Each row of a before or after table is a point. The points were changed in one or more steps. Then noise was added and the rows were shuffled. The steps act on columns, c1 being the first. Name the steps. A step turns or swaps two columns, mirrors them in a line or flattens them onto one, adds a multiple of one to another, or multiplies or shifts one. Angles are multiples of 10 degrees, from the lower column toward the higher: turns from -170 to 170, lines from 10 to 170 but not 90. Use the fewest steps. Two steps may share a column if one is a turn and the other turns, adds or multiplies; they go together, in the order done. Otherwise the lowest column goes first.
In the rows, 128 means zero.

Before (11 x 3):
[[120 157  97]
 [133 105 123]
 [ 90 134  92]
 [143 101  89]
 [123 101 161]
 [132 122 175]
 [ 90 167 139]
 [182 154 140]
 [ 92 127 137]
 [ 97  79 136]
 [138 116 123]]
After, 11 rows:
[[167 143 173]
 [101 108 155]
 [155 145  85]
 [147 169 110]
 [157 134 139]
 [109  95 100]
 [152 151 140]
 [114 130 123]
 [117 176 135]
 [141  90 148]
 [205 111 109]]
Steps: shift c1 by 20; turn c2 and c3 by -160 degrees

Before (12 x 8):
[[113 128 150 128 148 106 103 104]
 [143 136 128 148 106 141 164  82]
 [146 126 138 142 170 118 136 134]
 [ 86 165  94 115 136 156 116  73]
 [131 166 107 150 139 144 128  57]
 [124 176 118 111 122 156 113  96]
 [148  92 126 140 149 115  91 132]
 [122 114 129  93 161 100  96  92]
 [110 151 102 124 127 166 144  62]
 [133 153  97 157 104 118 146  94]
 [126 127 127 130 163 113 149 131]
 [156 115 126 110 169  93 124 124]]
After:
[[124 147  90 131 126  83 135 196]
 [149 126  72 110 144  93 153 195]
 [145 109 105  93 116 117 122 165]
 [115 108  65 173 146 151 170 151]
 [126 138  76 123 151 169 162 112]
 [114 105 102 136 147 134 159 141]
 [142 126 152 129 172 143 118 125]
 [111 123  50 144 132  69 157 175]
 [145 141 154 102 115 122 111 182]
 [149 130  81 142 117  76 153 153]
 [125 115 158 138 162 136 106 131]
 [147 110 118 159 162 167 134 131]]
Steps: turn c1 and c2 by -30 degrees; turn c2 and c6 by -120 degrees; turn c7 and c8 by 160 degrees; add -1.5 times c7 to c3; mirror c4 and c5 in the line at 80 degrees

Before, 13 rows:
[[142 113 129 137 134 134 170 146 101 124 133]
 [101 135 124 152 107 128 129 129 137 139 103]
 [119 133 124 176 124 134 114 145 134 131 158]
 [119 138 126 125 118 141 116 125 136 153 124]
 [145 103 155 119 116 101  97 115 100 158 121]
 [121 122 127 156 135 113 164 138 144 114 150]
 [146 101 126  99 144 117 150 100  88 104 138]
 [145 136 167 136 141 105 100  97  70 156 112]
 [146 107 125 128 134 111 132 129  79  95 133]
 [ 91 133 160 137 106 139 124 131 127 143 129]
 [ 79 114 129 139 126 136 117 125 128 169 113]
 [135 117 140 136 106 117 126  88  72 152 124]
 [125 127 119 111 126 101 151 129  85 128 140]]
After, 13 rows:
[[107 108 122 102 136 114 132 132 172  92 134]
 [138 137 126 135 120 144 119 116 126 153 129]
 [186 114 129 118 129 133 118 118 122 171 122]
 [111 111 130 106 131 136 171 179 147 128 129]
 [131 133 127  89 129 134 112 180  99 131  51]
 [110 105 157 122 114 100  96  90 153 159 156]
 [163 131 123 114 105 129 127 127 109 139 164]
 [128 119 126 112 133 110 165 157 102 112  65]
 [114 140 166  93 139 105 100  37 174 161 181]
 [161 131 159 124 105 137 125 138 121 145  95]
 [107 103 126 131 146 117 148  43 177  98 121]
 [128 124 117 122 125 100 154 129 175 131  97]
 [125 122 141  92 106 116 126   8 170 152 145]]
Steps: turn c1 and c11 by 160 degrees; multiply c11 by 2.5; turn c4 and c9 by -150 degrees; multiply c8 by 3

Before:
[[124  91 138 125 143 152 132 130 103  98  92 149  95 117]
 [109 143 108 137 153  73 104  96 120  97 103 108 121 116]
 [119 123 165  76 124 164 101 150 162 185 166 128 145 107]
 [ 88 114 137 141 158 101 131 137 133 164 138 109 108  95]
 [151 112 179 114 159 106 132 171 124 113 133 170  98 103]
 [113 101 147  84 103  99 153 115 146  80 142  98  95  41]
 [ 97 166 142  89 133 155 148 141  94 107 164  85 113 131]
 [139 107 170 105 150 178 115 131 120  84  67 122 143  75]
 [ 98 115 124 123 137 126 146 107 114 117 163 167 118  60]
 [167 160 137 121 113 144 148 114 106 116 124 107 126 104]
 [122 145 108 143 193 122 113  60  75 100 158 117  94 118]
 [123 144 140 135 143 167 138 135 148 112 138 119 115 118]
 [118 127 197 112 125 132 118 124 119 118 145 116 147 149]]
After (13 x 14):
[[117 105 109 110 113 152  95 100 114  95 111 102  80 147]
 [107 171 163 183  98  95 116 129 161 184 141 136 157 143]
 [145  68 173 145 126  98 101 118 121  80 135 133 167 101]
 [135  88 135 134 139 153 116 133 105  94 155 122 161 146]
 [113 172 144 169 149  95 135 126  92 105  94  86 142 158]
 [119 143 194 144 112 110 129 117 121 124 131 136 122 178]
 [169 133 138 125 141 107 152 110 121 117  96 113 135 128]
 [113 137 148 165 143 148 163 100 140  83 157  82 107  70]
 [111 137 140 124 144 117 115 133 141 114 114 114 161 147]
 [ 88 137 142 115 140 147  96 136 115 167 147  97 108 118]
 [141 156 108  93 135 149  64  72  71 101 114  97 134 144]
 [152 133 181 161 145 184 106 169 122 117 151 149 133 133]
 [105 166 119 130 141 158 128 104 103 120 148 149 141  87]]
Steps: turn c1 and c9 by 20 degrees; turn c2 and c11 by -80 degrees; mirror c4 and c8 in the line at 80 degrees; turn c5 and c7 by -70 degrees; turn c12 and c13 by -40 degrees; turn c6 and c13 by 120 degrees; shift c14 by 30
